Each wall is flat, endless, passes through zero and stands at right angles to its row. A trip goes straight from one point to another. Which walls does it cross, in order?

Walls:
(1): [94 95 44]
(2): [ 17  20 -35]
(3): [  5  22 -20]
(4): [-22  28  21]
Trips:
[  7 -69 -10] to [ 28 -38   2] -> none
[ 22   9 -36] to [14 23  5] -> 4
[  1  38 -10] to [ 63  30 -15] -> 4
[ -5 -47  26] to [-26  31  33] -> 4, 1

Walls:
(1): [-79 -42 -25  67 -35  53 -24  10 -14 -34 -36 -44]
(2): [ 28 -50 -65  -9  57   6 -57  25  76 -30  11  70]
(3): [  1 -29 -63   1 -46  50 -29 -44 -26 -20  42 -31]
(4): [ 59 -25  54 -21  29 -12  48 -38   2   5  19  17]
(5): [  4  53 -60  44  24 -39 -14  15   4  19 -32 -12]
Trips:
[-66 -23 -41  42  23 -44 -19  29  -8 -19  15 -11] to [ -3 -13  21  -3 -36  -3  31 -59   2 -33 -23 -21] -> 2, 5, 4
[-35 -17 -45  33 -50  52  11 -19   7 -31  19 -57] to [-75  17  14  53 -45 -52   2 -17  40   0  14   9] -> 5, 3
[-17  28  49  52  31 -12 -23 -17  95  10  50 -16] to [ 20  18  25   5  69 -71  41  34 -14  48  -4  17] -> 2
[-19  35   6  30 -70  70 -10  -5  16   6   8   6] to [ 17  52 -36   7  14  50   0   4  14  -7  36 -21] -> 5, 2, 1
[ 42 -48  -7  26  14  37  -5  35 -38 -22 -41 -29] to [ 28  41 -46  15 -59  36 -17   6 -36   0  29  34] -> 5, 2
[-41  -4 -13 -16 -30   8  51  23  22  43 -31 -38] to [ 24  26  39 -21  -4  35 -17  -3  40 -32  26 -62] -> 5, 3, 4, 1

Walls:
(1): [ 26  17  -6  -4  26  -3 -26 -14  18  23  42  14  20  43   5 -22 -10   1
  -1   9   5  19  14 -22  29  39 -21   6 -15   4  25  11 -30  13 -12 -23
 -34 -10 -31  10 -17   7 -19  41   4  10  16 -17]
(2): [ 43   9   9  -7 -47   6  48 -11  27  31  18  26 -17  24  18 -17  27  11
  16  36 -15  -8   1  -3 -13 -24  -2  -2 -30  16  64  -8   7  30  16  12
  11  17  -9 -14  -4 -27  20  25   5 -17   7   4]
(3): [ 15  -4  12   2   6 -31  29 -35  36 -30 -13   1 -17 -30 -11  34  -7  52
  -8 -18  -3 -20 -28  12 -16   9  12 -21 -27   7 -11 -14  38   1   5  24
  66   7  36  19 -38 -19 -12 -11 -28  13   1 -15]
(4): [ -1 -19   8  11 -18 -12  -8  18  17  48  49  -8 -10  29   1 -20   2  19
  -1  34 -54 -22 -28  27  -2   9 -32  -4  35 -14  -7 -28  40  14 -11   9
  27 -23  21 -57  14 -29 -18 -17  50   4 -45 -36]
(5): [-51 -31  14  28 -26 -37 -13   7 -12  50  -7   0 -23   1  35 -25 -20 -34
   9  -6 -21  -3  13 -13 -41  21  11  12 -16 -31 -16  27  21  28   3  15
  25 -11  26 -42  16  22   1 -19  33  34 -41   1]
Trips:
[ -6  18 -24 -28  20  21   7  -1 -15  17 -20  19  -3  10 -16  -3  -2  26
 -20 -23 -63  24  18  -5  18  20 -39  -8  70   4 -34  27  41 -31   9  21
  29 -28  47 -16  28  21  34 -21  13 -34   8  36] to [-10 -17   6  32  -1 -95  23   9  -6 -27  59 -48  11  52  -3  12  32 -10
  -9   6 -38 -18 -38 -20  -8 -25  -9   0  14  -2 -15   8   5  15 -19  30
  47 -12  11 -10  -8  12  20 -43  24 -19  22 -33] -> 3, 2
[ -7 -57  20  37  -8 -14 -43  17 -28   6   7 -11   3  -4  -7  27  -1  -3
   3   0  -7 -20 -24  10  71   2   5  17   4  36 -20   2  25  22  -5 -26
 -40 -40  -4 -19   1 -13  -7 -20  24  26 -41   6] to [ 17   8  -9  14 -52   7 -21 -13 -73  21 -36  12  -2 -19 -24  -7  51 -14
  19  30  36  22  -7  41 -35   0  38 -27 -25  -8 -16   7  25  24  14  14
 -33 -13  10  31 -43   8  44 -15  51 -16   4  19] -> 4, 2
[ 21  51 -22 -14 -22  14  -2  -6 -31 -36 -14  33  15  39  53   1  -3  -6
 -10  13   2  11 -11 -45 -24  44  -4  30  21  -9  19 -13 -57  29   3 -18
   6  -4  -5   9 -25  35  24  29 -16  22  25   1] to [  0  20  31  15 -26  -6  16  19  49  32 -26  10 -10   9  28 -15 -32  11
  27  15 -12   9  15 -10 -51  57  30  35 -18 -24   2  40   1 -10  19 -42
  12 -25   0  -1  46  -8  -7  -8 -48  -6   2   5] -> 5, 3
[-16  -3 -26  40  19  -6   8 -25 -10 -10 -11 -23  -1   7 -17   9  42  23
  26  16  38 -18  23 -20  17  -3  18 -20 -13   3 -18   9 -22  14   5   7
  51 -24  60 -36  15 -14   0  11 -41   8  -3  -5] to [ -1 -13 -11 -18   6 -21 -44 -34   4  -9   1  48  39 -31  52  18 -24  11
 -67  -6  43 -23  16   0 -19  27  -4 -15 -21  16 -20   3 -31  27  17 -41
   1  24  11   6  27  28  28 -41 -13  11  27 -24] -> 1
[-23   9 -12 -34  13  -1  -1  59  21 -11  15 -25 -12  -4 -11  35   0  14
   8  -6 -52  37  27   3  14 -31 -48 -41  26  20  10  -5  52  -4  21  19
   2  29   2   4   9  32  22  22 -43   9   3 -36] to [ 34  -7 -14  21 -65 -16 -12   7 -18 -34   6   1  -6  28   3 -20  -2 -32
 -22 -28   8 -39  -3  53 -37   5  -1   3   9  21  28  26  16  -6 -33  -2
   8 -38 -56  11 -10  -8  -4  14  -3  18  11 -37] -> 2, 1, 3, 5
[-29  -8 -22 -29   5  33 -15   3 -19 -35  33 -29  25  26 -31  -7   9 -31
  11  -3   3  13 -13 -25 -13   3  -2  18  12 -36 -21 -40  47 -23  -5  25
  13  10 -45 -28   1 -10 -18 -17 -29 -22 -39  16] to [ 22  -5  23  15 -26  32  -3  30 -18 -15  14  -2  20   7  28  20  28   8
 -13 -21   9 -16  -4  -1   3  -8 -14  -7  12 -41  -2 -23  -4  -4  -9  -3
  -8  -4  26   0  32  -2 -30 -10   2  38  23 -38] -> none
[-11 -45  32  -1  23  27 -30  -7 -21  32  32   6 -23  16  21 -47 -39  20
 -24   1  -1  -4  -9   6 -28 -51 -27   0  -2   4  -7  -2   3   0 -12  13
 -19 -30 -16 -13  53 -56  43  47  11   6  -5  -9] to [  7  32   4 -25 -23 -55  -1  10 -20 -14   5  -5 -16  10   7  39  24  22
   5  14   3 -43  -4  37  18 -10 -24  -1   4  -1 -78   7 -12  18 -11   5
 -18  -5   5 -45 -10  12  39  13 -33  20 -49  51] -> 1, 2, 3
[-18 -24 -43  68  32  16  28 -18   5   3   2   9 -17  13  29  10 -19  13
   0   1  -2  20  18  58  18  19 -49 -22  31 -17 -63   4  -2 -27  12  -4
  -8   6   9   4  46 -19  28  -1  27   6 -44   8] to [ -6  -1 -25  -5 -29 -38  25  34  23  13  16 -13  -6  40 -17 -13  26   3
 -10   7  13  22  13 -22  11  31   5   9 -27  21  40  17 -22 -48  27 -54
  35   4  15  -8  11  20   7 -14  48  33  11   8] -> 1, 2
[-51  16 -25  21   1  38  37   6  18   1 -18  -4  14 -24   9  -5  12  31
  -8 -26   4 -27  38   2  21  30  -7 -29   1   1  16 -18  33  20   3  17
   4 -24  -2   7  12   6  34 -28   2  16  16 -28] to [-18  -2  12  21   8  20  -3 -34   6  31  39  15   6  14   9   6  25  -6
  -5  28  -2 -11  10 -18 -23 -22   1 -53  31  10  24 -18  38 -15 -25  22
  56  -4  -9  11   6  12  18  16  -1  32   6   3] -> 2

Walls:
(1): [ 14 -47  14  -3  14 -26  19  -7  20  23  17 -15  -4  10   5  12 -20 -12
  66   4   4 -31  49  65  10  11 -39   9  -7  30  -1 -31  10 -21  13   0
 -19  33   1  30  -4  21   3  -8 -49 -47  15  -4]
(2): [ 13  -7 -33  27  12 -32 -22 -22 -15  -3 -14 -13 -38  39 -15 -78   9 -36
  19  -9  38   5 -55 -36  25   9  11  25  50  -9  11   9 -29   8  16  45
  32   7  21  28 -21 -25 -91 -24  -9  -3  -8 -31]
(3): [ 65  -9  16   4  32 -22 -15 -29   0  40 -16 -36 -45  25 -41 -24   3   5
 -12  18 -36 -37 -27  -4  34  -9  22  12  15 -16  -3   5  13  18 -46 -25
 -27 -15 -56  31 -26  -9  15  65  -8 -25  42  -2]
(4): [ 22 -33   0  46  10  42 -54 -32  -3 -14 -37  20 -86  26 -12 -14  -1 -11
  63 -31 -26  24  43  -6  13  29   0  24   0 -15   9  12 -27  -4  -8 -16
 -36   6  46  -6  23   5  14 -32  56   7 -19 -32]
(5): [-37  31 -29 -10  -5 -25  27   7  16 -20 -14  -4   3  32 -15   7  39  58
 -48 -12  21   9  -3  16 -12  19  47  38 -11   1   0 -29  -1 -15   9  44
  -1  30  42 -15 -17 -18  44  18   8  -3 -26 -22]
(6): [ 84 -41 -25   2 -11 -23  16  -9   4  19   5 -27   1 -13 -33 -24  24 -13
  10  16  -2  29  -5   0 -34  35   5 -19  27  24 -46 -11  39   5  14 -14
 -22  56  26  -7 -60 -21 -25  45  13 -15 -40 -34]
(7): [ -8 -22  -9 -31 -37   7   0  31 -27  13  12  17  13   7 -31 -57 -88  31
   2 -13 -47  30  41  23  25  -8  10 -32  -8 -25   5 -19 -95  27  10  16
 -22  31 -16 -19  34  -4   0  30  28  29  25   1]
(8): [-56  10   9  11  -5  25 -20 -83 -30  -6  -6 -25  24  13 -31  24   8   2
  24  22  -9 -24 -51  -8  -1  -2  -5 -27  -2 -15  16   4  -6  35   3  -7
 -35 -26  -4 -59   2  15  20   3  30  16   7 -20]
Trips:
[-11 -26  10   7  58  14 -47  59 -13  -2  17 -36  25 -40 -14 -13 -26  -6
  34 -18 -29  16   6  -7 -33  28   3   7   2   9  20  15  -4  26  20 -24
  14 -31  -7 -35   4 -50  17 -21  24 -23 -13  26] to [  1   5  36  23  -7  32   1 -28 -10 -19 -18 -24  48   6  38  29  27   8
 -53 -39   3 -11  33 -33 -15 -33  28   8  11   5 -18   0  45  55  28   4
 -27  19 -41 -33  -7  11  28 -62  86 -27   7  -2] -> 7, 5
[-23  41 -15   4  23  -4 -17 -48 -27 -19 -72 -22  77  41  -3  35  56 -11
  -4   3   8  35  30 -15  -8 -28  35  28  -3 -25 -15  42  10  37 -11 -44
  47  -4  22  61   3  36   6 -12 -23 -42  22 -43] to [ -6 -40   0 -42 -42 -71  -7  20 -17  32  -8  34 -10  -7   8 -25   4   7
  24 -12 -11   5  30  -5 -29  18 -25  54 -14  35  22 -17 -29   6 -11 -33
 -15  -4 -40  19   7  58 -47   8  -3 -17 -11 -27] -> 1, 4, 8, 5, 6, 7
[ -8  34 -40  19  32 -19 -15   8  23 -14 -21 -35 -51 -17 -36 -21   2  11
  67  25  12 -80 -22  -8 -21 -31   0  12 -28 -14 -29   4  15 -14  -8   2
  27 -18 -28  75  -8  20  43  -5  10  25 -38 -15] to [ 24 -31  21  -6 -31  43 -12 -11 -26 -18  17  -6  -3 -55   6  -1 -38 -14
  17 -49  -6  -5 -43  12 -12  43 -27  27  32  16  17   8  25  16 -32  17
 -10   6 -21   5  -4 -53  -5  17  -2  -3  30 -23] -> 5, 6, 7
[-28 -21 -30 -38  16  -5  50  36  -8  29 -17  28  43   9  30  29  25 -31
  -5 -35 -41  26  -5  13  34 -13 -21  -2  -2  32  34 -20  33   6 -41   5
 -33  15 -14   5 -15  16 -23  30  69  19 -20  -4] to [ -1 -55   1 -47   1  61 -33 -25  10  18  -4 -24   9   2 -20 -18   9 -13
 -16  64 -47   4   7  15 -31  45   3   6  12 -13 -22  17  -7  -4  49 -20
  20  28 -22  -6   7  39  24  18 -25  21  -3 -65] -> 1, 8, 5, 3, 4
[ -6 -40   6  43 -18 -22 -14 -15 -11  -3 -21  26 -44 -26   6  -6   9 -20
  17 -42  -9 -16 -30  11  -6   2 -11   8   3 -16 -58 -18  12 -30  32 -88
 -34 -48  54  39 -30  33 -31 -39  29  29 -26 -13] to [ -7 -12  43 -40 -10 -12  18   0  20 -30   5  19  35  36   3  -4   3 -20
 -28 -28  -1 -11   1  39 -40 -12 -12  55 -53  50   7   0  19 -25 -16  -6
  25 -10 -27   0 -46 -86  24  15 -10 -46 -37  47] -> 8, 2, 5, 4

Walls:
(1): [ -7  23   5 -41   2 -16 -28  17   5 -20   6  -1 -20  27   1 -37 -13   5
  35  14   5  -3   3  -5   1 -12 -25  -2  68 -36   7 -16 -38  -7   7  -9
   9 -14  -9  22  33 -22 -26  35   3  -4  -4   8]
(2): [ -8  27 -81 -23 -12  15  18  -9  -4  12 -23  15 -60  25   3  25  39  12
 -21 -11   7  48   7 -10  -1  -5   3 -41 -22   0  -9  18  -3  17 -10  30
  17  26   8 -36  -5 -23   6   5  24 -14 -45 -41]
(3): [-16   7  -6 -10 -28  28  36 -11 -37   2  17 -14 -13  26 -42 -32 -29  12
 -22 -19 -10  34  51   9 -31 -10 -25 -14 -20  11 -19  -1  63  -6   2  14
   9  14  67  -9  15   6  18  -5  11  -5  20   4]
(4): [ -5 -21 -20  16  43  -5 -22 -51  27  -5 -16 -17  25 -14 -15 -13 -18  26
   0  41  26 -70   5   8 -32 -34  18  36 -12 -36  34   9  27 -17   5  18
 -16 -24   7  31  16  13 -14  14  26 -15  32   4]
(5): [-23  10   9  56  -9  15   1   8 -23 -30 -18 -13  18  15 -41 -20 -20 -64
  10 -14 -12  -7 -27 -57 -45  12  30  29 -32  -9 -20   3  21  20  16 -29
  34   8 -42  -9  28   6 -10  31 -24 -29 -37 -26]
(6): [ 30   3  35  -4 -15 -18  23  10  27   8  -2 -50 -26 -23 -30  10  -7  13
  -5  -1 -44  26 -16  26   1  20  66   0 -22  -2 -24  31  22 -29 -27   3
  -6 -68   0 -29 -31  65 -44 -38   2  24 -24   4]
(7): [-21   8 -34 -45  37  -2  29 -27   0  33  36 -30  -5  -8 -40  48 -52 -14
  26  62  -2 -34 -32  33 -24  -1  19  -7  55 -41 -21 -16 -32  45   1 -15
 -21   6  25  28 -16  26  59 -33 -29  58 -14 -15]
(8): [ 19 -16  14  25 -20  22 -41  29  -9  -3 -43  21  49 -26 -19 -14  -2  34
  25   8 -11   6 -34   9  54  -3  -1  -4   5  -3  32 -57 -54   6 -27 -53
 -28 -10 -18   2 -27  24 -49 -48  63 -14 -25  20]
(9): [ -2  18  15 -27  18 -13   5  31  -5 -15 -27  13 -24  33 -70  17  12  42
 -29 -20  13  40 -11 -21 -23 -23 -21  38   7  18  19 -16  47 -12   6 -16
   0   2  22  49 -21 -18  25 -41 -29  12   8   2]
(10): [-28  37   5 -17 -23  40  31  38  17  -1   5  -7  12   7   5 -12 -16  -8
 -21  42 -12 -23  -7   4 -25  19  -2  15  14 -18  26   4 -48   4   7  42
 -26   9  25 -10  33 -33  -4  17  -2   9 -11   9]
(11): [ 28  -5  65  37 -27 -27 -46 -39   9 -29 -57   8  50   5  -2 -37  18   5
  20  15 -16  15  -1 -21  29  11  10 -20 -42 -18  21 -34  54 -32 -22 -37
  18  -9   1  40  -2 -12 -33 -22 -48 -23  38  19]
(12): [ -1  15 -41 -57 -26  11   9 -14 -11  56  -8  -6  -8  41 -29  29 -59 -25
 -15  -5  18 -31   0 -13  -2  -9  16  -6  -1  10 -14 -12  -5  71  -5  -4
  29  11 -13   6 -11  22   8  22  -8   4  28 -10]
Trips:
[  5 -16 -23 -23 -35  17 -32   4  -9 -23  -9  10  31 -38   1  -1  30 -46
 -41 -16 -29 -32   7  36  39   6  33   1 -48 -16 -56  59  16 -23 -20  67
  19 -56  -2 -29 -31  35 -20 -21  -7 -17 -40  -8] to [-16 -19 -37  -4  46  -7  91 -15 -13 -14 -54  11 -14 -26  35 -21   4  24
   6  29  -6  -9 -42  18  -6 -48   4 -54 -21  15  32  28  -5 -49   3 -32
  19  21   9  37 -37  38  -8   5  22 -39  -7   5] -> 4, 8, 5, 7
[  3  -3 -12  -6  11 -13  31 -29  12  12 -21 -28  34  20  -7   4  38 -13
 -18  20  38 -66 -34   1  66 -30 -47  31   8  -9  12  -2  10 -37   3  40
  34  -5 -25 -17  -6  20   0  24  -3  25 -10   4] to [-44   7  15  18 -37  22  18  26   3 -45   9 -17  49 -21 -21  10 -24 -26
 -35 -14   2 -41  24  40  35  15  35 -26  -9   0  12  -9 -29  11   2   0
   6  27  50 -26  67  21  15  26  70 -14  37  -1] -> 1, 7, 8, 3, 5
